Every row gives one point. The points of each table are mixes of a few directions, plus a little noise. How many directions does each table use, and how many do they share? Where both have some left over, give the other angles between the two spaces (their principal angles), to ten degrees, smallest first.
(in the rows, 128 means zero)

First (7 x 2)
[[122 134]
 [124 132]
 [ 85 169]
 [ 95 159]
 [144 113]
 [180  78]
 [146 111]]
Second (4 x 2)
[[ 96 159]
 [104 151]
 [170  87]
 [141 115]]
Directions: first 1, second 1, shared 1

First (6 x 4)
[[ 87  95 146 169]
 [160 100 183  80]
 [153 151 113 104]
 [109 155  83 158]
 [127 153  95 136]
 [131 113 149 120]]
Second (5 x 4)
[[196 114 133 178]
 [109 104 103 102]
 [ 94 129 112 126]
 [150 147 150 154]
 [ 91 145 143  80]]
Directions: first 2, second 3, shared 1; angles 90

First (10 x 8)
[[134 183 129  92  86 124  94 117]
 [185 125 108  94 127 160  85 112]
 [ 77 164 155 102 148 139 160 119]
 [111  96 134 152 162 129 161 135]
 [166  51 101 198 129 104 126 151]
 [132 155 127 113 104 123 109 124]
 [188  85  93 174  89  98  88 145]
 [103 102 138 143 168 136 167 132]
 [100 161 147  94 143 146 141 116]
 [ 86 161 148 117 124 119 147 127]]
Second (8 x 8)
[[131 118  99 138 161 133 131 145]
 [124 138 151 115  99 126 127 111]
 [109 161 140  62  76 164 153  69]
 [109 160 122  58  90 173 159  71]
 [133 124 159 147 112 104 112 135]
 [142 103 119 178 168 101 109 172]
 [140 112 146 170 137  95 107 158]
 [137 108  88 156 181 126 126 163]]
Directions: first 3, second 2, shared 0; angles 40, 50

First (9 x 11)
[[146 163 151  99 115 158 140 110 101 118 113]
 [188  68 110 166 108  81 120 129  97 100 123]
 [103  80 116  84 144 125 147 196 167 143 159]
 [139 179 199 112 160 150 145 145 100 140 112]
 [ 97 152  96 187 121 105 108  89 123 133 125]
 [105 200 156 160 137 151 102  87 145 143 116]
 [122  74 123 112 161 125 123 140 166 139 129]
 [134 116  92 106 107 121 161 107  63 106 113]
 [118 120 109 125  98 135 107 149 188 129 161]]
Second (11 x 11)
[[144 107 119 133 134 162 144 144  81 173 144]
 [106 182 122  90 113  88 111 119 226  79  61]
 [156 149  90 119 161 184  94 163 110 101 116]
 [103 110 101 148 119  85 173 126 128 158 166]
 [140 121  97 139 146 149 125 154  92 130 145]
 [164 109 144 134 127 148  80 177  42  86  85]
 [137 138 131 115 131 152 123 128 135 137 116]
 [130 119 141 128 122 135 139 122 121 156 133]
 [ 97 108 142 149 112  75 161  95 144 143 169]
 [ 99 114 176 153 122  91 140  63 163 120 186]
 [132 151 146 100 119 141 115 118 166 128  88]]
Directions: first 6, second 5, shared 1; angles 40, 60, 80, 90

First (9 x 14)
[[135 137 103 124 131 193 123 111 105 141 166 137 149 143]
 [111 149 126 144 116 168 152 113 201 104 156 135  99 126]
 [118 132 140 143 129 110 128 144 181  99 110 150  69 129]
 [128 105 127 136 173  90 164  85 147 108  87 102 113  77]
 [149 103 103 114 170 138 145  74  57 153 122  92 187  96]
 [119 132 164 124  90  63 121 170 134 135 109 110 145 131]
 [138 118 154 104  97  58  87 185  52 165 103 118 176 152]
 [125 139 135 129 106 131 102 164 135 126 136 155 106 160]
 [131 139  99 135 141 201 128 106 141 119 163 153 109 139]]
Second (9 x 14)
[[113 113 140 169 125 122 121 140 118 186 137 123 186 156]
 [149 149 122 102 129 137 118 110 145  90 107 126  95 103]
 [137 137 121 105 130 132 131 121 135  95 122 131  95 112]
 [156 157 140 153 125 140  79 103 155 159  83 109 175 123]
 [ 87  87 124 130 129 110 176 164  91 136 182 145 119 153]
 [149 150 151 185 122 137  67 109 151 205  84 102 223 143]
 [163 164 122  99 129 143 103  97 158  84  89 121  94  93]
 [ 97  95 116 104 131 114 181 156  97  99 177 149  82 136]
 [101 100 116 105 131 116 176 152 101  99 171 147  84 134]]
Directions: first 4, second 2, shared 0; angles 50, 80

First (9 x 20)
[[140 130 168 147 136 107 128 123  90 139 135 156 132 102 124 159 131 166
  141 118]
 [125 123 159 133 131 115 129 130  97 140 137 145 117 105 135 149 131 156
  152 136]
 [159 143 149 157 136 112 130 107 110 126 122 153 161 122 105 150 130 154
  104  86]
 [ 94 115  82  91 115 156 127 150 168 122 130  88  97 151 151  87 124  79
  140 170]
 [163 147 129 157 135 120 128 104 132 118 116 142 170 137  96 137 129 137
   87  78]
 [131 123 162 137 132 113 130 127  94 139 134 149 121 103 131 153 130 159
  149 131]
 [ 81 105 107  88 118 147 127 159 140 136 139  99  78 127 167 105 126 101
  170 190]
 [ 72  97 115  83 116 144 126 166 133 141 145 101  64 119 176 108 126 105
  187 206]
 [188 168  79 164 133 133 131  83 186  93  94 122 215 183  67 104 129  99
   24  34]]
Second (10 x 20)
[[150 141 121 144 131 126 128 112 138 119 118 132 157 140 107 128 128 127
   97  95]
 [147 129 199 160 141  93 129 118  58 148 138 178 132  80 123 184 133 195
  153 113]
 [126 131  94 119 123 143 128 128 162 116 120 107 135 153 124 102 126  98
  107 125]
 [102 114 130 108 124 133 127 146 123 136 138 120  96 119 151 124 127 124
  159 165]
 [155 139 159 156 137 109 129 111 101 131 126 157 153 113 109 156 131 161
  116  95]
 [171 151 133 163 136 116 129  98 129 117 114 147 179 137  91 140 129 141
   81  68]
 [ 68  95 133  83 118 140 127 170 114 148 151 109  53 106 182 120 127 120
  202 213]
 [149 135 161 152 136 109 129 115  97 134 128 156 145 109 115 157 130 162
  125 104]
 [ 68 107  39  61 105 179 126 165 210 114 128  53  79 177 166  50 121  37
  139 197]
 [142 138 111 135 128 132 128 117 148 117 119 123 150 145 113 118 127 116
  100 105]]
Directions: first 2, second 2, shared 2

First (11 x 32)
[[102 104 138 129  91 113 171 161 119 128 140 152  57 130 165  98 192 156
  122  96  94  97 120 154 162 118 158 152 129 146 149 126]
 [108 144 152 129 189 146 102  50 103 115 107  84 109 149 134 155 115  91
  145 140 143 140 156  86 118 174 163 106 134  43  81 117]
 [ 90 119 154 128 138 128 146  99  99 118 125 115  56 145 165 120 171 124
  133 108 110 110 141 120 148 153 178 133 131  80 116 118]
 [150 141 114 126 138 135 103 123 136 129 126 121 188 119 101 140  84 116
  126 145 147 147 126 120 103 124  97 116 121 132 129 132]
 [174 153  99 129 127 125 102 135 153 146 139 118 201 121  87 144  58 126
  108 154 157 153 123 130 105 107  76 126 147 175 142 133]
 [162 130  99 122 104 132 112 170 150 131 133 151 221 100  93 125  87 133
  123 140 139 143 107 141 100  98  69 121  99 173 155 142]
 [120 137 138 125 167 146 103  84 113 115 111 105 148 132 123 146 108  99
  144 139 141 141 141  99 108 156 136 105 113  70 101 125]
 [120 117 138 141 115 108 162 146 142 143 133 139  40 146 151 121 178 155
  125 120 114 108 132 146 171 120 160 153 171 164 120 124]
 [101 112 138 126 100 116 162 142 109 126 142 136  66 133 164 102 175 146
  116  98 100 102 124 145 154 126 158 149 131 130 150 122]
 [134 137 120 122 126 131 117 118 118 126 136 116 161 123 121 127  98 120
  115 127 134 136 126 124 112 128 112 125 121 122 144 127]
 [148 113 117 133 114 130 129 180 165 132 115 169 160 109 106 129 142 143
  151 141 129 130 113 144 128 105 101 123 110 174 121 143]]
Second (9 x 32)
[[148 128 137  96 139 149 115  95 128  92 108 141 120 133 150 135 131 118
  152 123 140 138 128 114 105 149 153 106 108  92  96 119]
 [115 127 122 147 121 116 136 147 127 148 140 119 128 124 117 122 128 134
  115 127 120 123 132 136 144 115 115 141 143 147 147 131]
 [ 82 108 106 163 105 105 150 159 113 161 150 102  63 113 131  99 148 141
  100  85  98 124 181 143 180  92 120 162 198 139 160 124]
 [139 111 131  74 136 164 114  67 115  64  94 140  48 128 186 122 152 113
  166  76 133 150 175 106 113 152 187  99 137  45  72 102]
 [150 128 138  93 140 151 115  92 128  90 106 142 121 134 150 137 130 117
  153 124 141 139 126 114 102 151 154 104 105  91  93 120]
 [120 132 125 149 124 114 135 150 131 152 141 122 149 127 109 128 122 134
  113 141 124 120 117 136 137 117 108 140 132 156 149 136]
 [137 140 134 137 132 122 126 141 137 142 134 131 176 132 106 139 113 129
  122 160 135 121  95 131 118 130 109 128 104 155 139 139]
 [148 158 141 156 136 109 127 165 151 167 146 134 249 138  71 153  92 133
  110 207 144 109  47 139 107 129  77 132  73 200 160 155]
 [113 120 120 138 120 122 135 136 122 136 134 120 100 123 132 117 136 132
  121 109 117 128 150 132 146 117 129 139 154 127 136 125]]
Directions: first 4, second 2, shared 0; angles 40, 40

First (9 x 32)
[[135 157 175 111 117 105 147  98  96 156  90 141 134 134 133 129 149 101
  154 120 108 111 158 131 152 124 102 130 124 136 116 157]
 [113  93 111 131 131 120 136 136 169 114 144 116 155 125 112 139 123 123
  116 117 141 131 106 122 131 130 131 142 136 116 117 137]
 [136  88  98 128 138  76 100 145 109  92 127 138  83 152 144 116 104 155
  160  71 147 118 112 132 116 100  98 151 134 166 129 110]
 [111 103  98  88 131 168 141 143 175  19 173  45 178  47 113 125 111 137
   66 167 173 174  70  98 161 195 164 151 150  75 185  62]
 [108 179 173 136 133 139 161 122  76 212 100 172 125 144 144 127 176  92
  132 184  86 108 181 131 107 127  93 110 122 119 115 185]
 [102 115  98 128 135 172 139 159 148 108 168 103 145  86 137 124 131 147
   74 173 139 145 103 115 107 148 135 135 143  97 163  98]
 [125  89  98 135 128 130 121 135 186  97 153 104 155 123 102 141 107 133
  113 110 150 141  94 123 135 134 156 136 132 117 119 119]
 [159 162 140 151 143 106  96 115  84 149  95 170  76 198 110 124 115 107
  189 126 117 129 164 144 125 126 150  86  96 160  91 156]
 [162 167 160 147  94 136 112  99 107 204 102 161 102 142 155 128 135 156
  149  84  91  96 164 155 118  68 121 111 113 166 118 127]]
Second (11 x 32)
[[134 154 151 115 107 174 139 106 146 117 131  97 155  82 135 130 133 136
   96 147 126 145 123 126 148 143 152 130 131 108 147 104]
 [ 86 116 131 115 167 117 151 144 107  80 127 127 114 122 142 113 142 101
  122 187 147 148 120 111 113 166  93 152 146 108 127 155]
 [ 99 108 107 138 176  80 135 166  90 139 126 166 113 192  99 128 136  74
  160 166 133 125 143 117 108 159 106 115 121 124  99 186]
 [153 152 145 121  93 170 126  99 158 139 130 100 154  89 131 134 126 151
  103 114 119 131 126 136 150 121 162 121 123 120 146  93]
 [ 80  75 123 109 155 101 128 144 107  20 125 120  60  91 217  86 127 172
  118 122 166 142  85 120  88 106  33 218 175 149 143 117]
 [141 155 133 135 121 144 134 124 134 172 128 131 160 143  86 145 131 100
  132 146 113 126 147 130 147 149 170  88 107 109 120 140]
 [107 135 145 111 134 153 144 119 129  82 129 105 131  87 150 116 139 129
  100 165 141 150 115 118 131 151 114 151 145 107 145 120]
 [163 144 109 156 119 108 115 135 129 222 127 163 153 197  57 158 120  98
  165 103  99 103 163 139 140 125 179  61  88 137 100 152]
 [112  98 123 121 134 114 121 130 122  78 127 123  90 108 176 107 122 163
  125 105 145 130 106 129 109 103  81 176 153 149 138 113]
 [199 131 101 167  88 101  85 124 143 249 128 164 143 200  69 163 103 143
  176  26  91  80 160 158 141  68 189  61  83 173 100 118]
 [131 133 139 120 116 149 131 115 140 112 130 109 133  97 144 123 127 145
  111 123 129 134 121 129 134 124 130 140 134 125 142 108]]
Directions: first 6, second 3, shared 2; angles 30

First (10 x 32)
[[ 97 162  86 108 113 141 122 138 114 108 145 136 135  94 153 145 107 127
  104 155 101 150 136 128 164 172 101 131 143 126 125 151]
 [111 162 119 121 137 175  90 129 120 165 111 146 126 131 117 131 125 132
  146 152 158 131 109 130 110 109 140 127 115 124 156 134]
 [122 167 169 145 140 165 103 126  87 167 111 156 112 151  79 129 163 125
  171 108 185  99  92 133  86  51 173 123  91 110 169 129]
 [115 140  96 112 128 158 107 133 135 148 115 133 133 119 130 131 109 135
  124 165 136 142 121 128 126 139 124 128 139 134 140 131]
 [147 108 164 145 135 104 141 119 132 120 131 121 122 147 124 120 145 122
  137  95 128 114 133 127 119 111 136 128 114 126 119 119]
 [124 113  94 114  99  79 177 141 123  70 162 114 140  92 152 139 113 129
   84 127  74 141 156 128 178 182  92 131 165 133  96 137]
 [147 140 220 165 165 138  90  95 133 151 121 134 106 183 129 112 166 108
  179  72 155 108 121 124  89  80 156 130  58 111 136 125]
 [169  69 173 153 128  67 180 124 138 105 134 108 124 152 107 114 154 127
  131  75 125 101 139 128 114  99 141 126 129 133 107 102]
 [115 116  58  99 107 124 145 147 142 113 131 118 145  90 143 136  91 142
   90 176 101 152 138 130 159 179 100 129 177 145 117 130]
 [133 105 101 116 128 126 126 129 158 130 120 116 138 123 144 123 106 134
  113 153 116 142 137 126 133 156 114 131 148 141 118 121]]
Second (11 x 32)
[[ 86 185 114 127 105 153 116 154  74  96 123 172 126  94 134 135 107 113
  112 127 124 117 131 173 164 124 114 145 114  84 138 181]
 [135 130 130 140 124 130 136 139 126 108 119 140 123 120 124 126 122 151
  147 132 159 106 128 153 123 104 134 115 156 110 130 120]
 [129 106 158 143 134 136 108 137 126 146  83 149 130 155 109  96 119  91
  117  99 130 109 129 168 117  91 138 166  66 105 135 157]
 [144 139 170 148 150 134 112 107 137 135 134 125 113 151 135 130 151 140
  171 111 158 117 122 117 102 105 145 110 121 123 132 109]
 [120 156 114 107 124 121 152 111  98 157 178 105 125 122  95 166 176 138
  133 135 122 150 100  55 117 136 144 100 143 172 144  99]
 [116 146 130 130 125 137 120 133 113 121 127 141 126 122 132 129 124 121
  127 124 127 125 129 140 136 126 125 134 117 114 131 144]
 [127 140 143 139 133 137 114 127 130 115 123 138 122 129 145 125 122 131
  142 122 138 120 134 145 129 123 125 127 125 110 126 135]
 [138 132 128 108 138 112 153  95 119 181 180  85 125 145  88 162 192 136
  140 128 121 157  95  29  97 135 154  97 134 194 142  78]
 [142 113 142 140 147 128  99 115 182 103 121 119 127 135 195 113  98 134
  139 133 119 137 160 145 140 166 102 129 133 114 101 129]
 [157   7  47 106  94  85 193 178 175 117  70 111 164 108  92  90  66 141
   58 170 111 119 146 177 139 135 113 154 190 149 107 114]
 [113 154 130 121 135 135 106 113 128 128 150 123 127 127 159 138 130 113
  123 127 100 152 135 107 144 165 112 132 108 133 122 142]]
Directions: first 4, second 5, shared 3; angles 90

First (8 x 32)
[[142 155 134 111  89 151  82 154 121 103 124 180 133 134 201  58 123 100
  142 145  99 122 119 167 137  37 106 119  99 102 149 130]
 [102 113 124 104 130 120 152 147  99 134 126 113 113 107 132 144 166  88
  130 134 114 137 143 100 145 116 137  89 127 106 114  85]
 [115 131  36 187  98 150 143  84 124 134 125 150 166 174  95 168 133 148
  160  74 162 168 169 112 146 200 198 171 103 170  97 158]
 [128 126  86 170 127 133 141  92 140 137 129 126 150 155  87 163 117 162
  137  95 159 144 143 119 126 196 163 166 127 165 113 158]
 [139 124 192  93 154 110 121 152 136 126 131 107 103  97 140 108 120 123
  103 163 111 100  99 137 112  92  81 105 149 105 148 112]
 [149 135 152 134 138 126 112 121 152 125 131 128 129 132 124 116  99 156
  118 134 134 113 109 147 110 131 108 148 138 137 143 152]
 [133 116 194  92 165 103 134 149 135 133 132  92  98  92 124 126 125 125
   99 161 115 101 101 125 110 111  85 101 158 108 143 107]
 [117 124 107 134 123 130 139 125 118 132 127 127 132 132 121 142 141 120
  135 118 132 140 141 116 137 141 146 126 122 131 117 122]]
Second (10 x 32)
[[129  99 106 151 134 129 130 131 101 129 105  97 110 108 125 163 150 100
  128 113 121 138 152 104 148 152 124  92 109 134 101 104]
 [104 138  71 149 127 148 142 126  81 137 126 182 103 147 125 143 134 112
  144  94 121 159 149 106 140 123 173 142 126 119 101 143]
 [109 131  86 143 138 148 148 128  98 148 177 156 112 133 131 150 129  94
  149 106 133 143 171 120 121 129 158 130 130 125 112 128]
 [137  85 121 148 151 130 140 133 114 145 174  56 113  85 135 181 148  67
  137 126 134 118 189 115 127 168 103  66 109 141 111  76]
 [142 137 163 113  99 102  94 126 154  91   7 130 143 141 115  89 129 198
   95 143 110 129  46 125 154 116 113 144 125 127 137 150]
 [110 151  97 133 114 138 127 124 106 122  91 191 117 158 121 114 126 148
  130 107 119 154 108 117 141 108 164 162 133 116 117 159]
 [126 160 151 102 130 133 135 126 159 135 191 161 151 147 135  94 101 143
  133 146 143 112 120 162  92 101 133 166 154 121 162 151]
 [133 151 162 102 127 125 129 127 166 129 172 140 153 139 135  94 105 149
  126 152 140 107 110 161 100 108 119 155 148 125 163 143]
 [158 125 199 101 115  97  99 129 184 101  76  80 159 118 125  93 123 179
   98 169 126  98  69 149 127 126  79 124 129 134 160 125]
 [132 104 121 140 142 132 138 130 117 140 162  90 119 104 134 159 138  90
  136 126 132 122 166 121 126 149 116  94 118 135 118  99]]
Directions: first 3, second 3, shared 0; angles 30, 50, 90
